Each row of a before or after table is a point. The points were changed in one or more steps. Then noise was added and the rows were shuffled. The steps act on columns, c1 being the first. Name the steps. A step turns or swaps two columns, mirrors them in a line or flattens them onto one, adds a multiple of one to another, or multiplies or shifts one. Angles are multiples of 10 degrees, from the lower column toward the higher: turns from -170 to 170, lines from 10 to 170 but not 90. Use the fewest steps. Two steps may share a column if one is a turn and the other turns, adds or multiplies; they go together, in the order done. Otherwise the lowest column goes first.
In the rows, 128 means zero.

Before (10 x 2):
[[117  64]
 [128 108]
 [149 156]
 [ 75  99]
 [ 97  96]
 [130 133]
 [153 154]
 [113  84]
 [127  97]
 [139 180]]
After, 10 rows:
[[189 107]
 [153  93]
 [147 124]
 [ 78 147]
 [171 105]
 [124 131]
 [158 122]
 [106 157]
 [104 155]
 [148  71]]
Steps: turn c1 and c2 by 80 degrees

Before (8 x 8):
[[114 155 141 125 152 153 137 115]
 [119 157 158  99 117 168  99 109]
 [ 97 164 157 126 157 112 115 151]
 [135 121 123 119 117 144 135 147]
 [101 139 134 149 140 149 111 105]
 [ 84 123 118 119 116 118 145 152]
 [140 131 125  95 156 137 117 144]
 [129 118 159 125 157 114 136 131]]
After:
[[134 159 190 109 148  82 152 157]
 [133 146 138 141 105 187 155 143]
 [127 122 116 122 149 180 121 113]
 [140 146 153 108 116 204 129 149]
 [117 137 190  86 109 249 155 115]
 [112 115 124  93 143 155 131 157]
 [164 124 109 121 154  97 134 117]
 [131 116 191 130 128  86 121 160]]
Steps: multiply c1 by 0.7; turn c1 and c7 by -140 degrees; turn c2 and c4 by -30 degrees; multiply c3 by 2; swap c5 and c8; multiply c6 by 3

Before (8 x 12):
[[112 147 116 136 119  90 142  94 114 109 133 153]
 [188  93 136  84 192 132 100 140 133 140 115 139]
 [158  70 135 118 138 112  70 146 146 153 125 139]
 [111 165 112 152 177 118 147 148 127  93 180  95]
 [122 130 145 130 112 153 155  83  86 154 166 167]
 [137 165 158 154 133 117 108  91 102  88 137 190]
 [107 158 154 134 122 140 104  72  87  82 135 146]
 [134 153 126 120 111 124  86 113 102  41 157 159]]
After:
[[192 119 125 187 110 112  54 104 134 121 134 139]
 [120 154  99  93 151 117  44  87 135  96 142 190]
 [169  85 130 163 113 131  81 118 189  89 143 139]
 [106 130  92 128 174 152 120 110 120 149 109 168]
 [160 137 134 111 143  89 123 110 121 129 116 151]
 [ 61 136 105  99 170 141 119  71 128 113 140 146]
 [ 70 119 112 104 156 125  58  89 115  68 105 160]
 [106 151 107  91 121 118 180 156 179 120  78  96]]
Steps: turn c1 and c10 by -50 degrees; add -1.5 times c6 to c1; turn c2 and c4 by -90 degrees; turn c3 and c11 by 140 degrees; turn c5 and c9 by 100 degrees; turn c7 and c8 by 40 degrees; add -1.5 times c12 to c7

Before:
[[168 154 140 121 147 189 127  86  86 126 168 122 178 165 169 106 145 102
  120 168]
 [175  87  89 122  63 161 139  87 126 161 144 129 163 158 167 196 148 137
  133 149]
 [158 174 134 166 106 101  77 141 151  99 127  93 132 127 118 174  90 136
  138 165]
 [146 177 156 123 151 179 112 112  72 147 146 106 163 143 100 191  93  97
  181 120]
 [ 83 100 109  95 115 108 165 150 145 140 115 161 165 113 111 132 157 182
  168 172]
 [114  89  75 113  62 126 179  93 139 108 202 123 187 135 153 108  88 133
  165  93]
 [177 104 119  99 147 115  91  98 111  85 197 151 144  95 117 101 128 103
  114 104]
 [136  83  91 175  92 109 151  67 120 134 128 130 179 130 102 116 169 109
  108 142]
 [153 125 134 145 106 198 132 165 142 104 210 124 144 143 136 121 126 172
  139  91]
 [145 107 151 149 143 147 141 113 146 162 204  88 146 138 135 149 123 131
  111 129]
 [132 115 117 116  81 103 102 155  81  77 119 147 108 127 121 152 115 187
  130 146]
 [154 130 106 167 150 185  97  82  89 134 175 112 148 162 185 112 161 138
  147 161]
 [176  97 111 138 127 138 164 120 129 168 117 171 131 136 138 120  81 100
  169 136]]
After:
[[160 138 151 169 151 177 134 135  58 114 150 115 144 159 183  82 156 131
   74 160]
 [180 123  93 101 140 111 131 156  62  92 165 155 149  96 118  61 124 113
  111 103]
 [140 111 142 178  90 109 126 176 118  95 122 132 181 130 101 120 170 145
   92 144]
 [132 117 142 114  90 100 131 111  86 117 131 149 108 130 114 157 111  46
  147 148]
 [140 149 102 117 147 182 126  93  65 145 182  96 161 148 105 168  98 158
   84 122]
 [ 78 121 182  97 114 102 127  82 159 133 124 159 165 113 112 142 154  94
  127 175]
 [143 118 139 149 141 152 120 149  94 155 195  98 146 131 136  94 126 152
  125 127]
 [179 117 136 143 122 131 134  95 139 120 116 170 128 139 142 127  75 178
   97 132]
 [150 122 139 142 109 187 124  99  81 139 191 126 136 141 132  67 129  82
  153  89]
 [175 108 168 124  59 154 124 143 113 104 184 127 166 157 171 170 149 145
   91 153]
 [165 132 101 117 147 188 131 160  63 133 148 124 175 170 168  82 141 145
   93 167]
 [160 146 111 166 102 107 132 116 155 126 158  95 133 128 120 166  92  98
  135 163]
 [114 116 144 118  57 125 128 109  91  76 175 123 182 136 147  66  88 105
   80  89]]
Steps: multiply c2 by 0.4; turn c10 and c18 by 130 degrees; turn c3 and c10 by 120 degrees; multiply c7 by 0; turn c8 and c19 by 120 degrees; add -0.7 times c11 to c9; turn c11 and c16 by -40 degrees
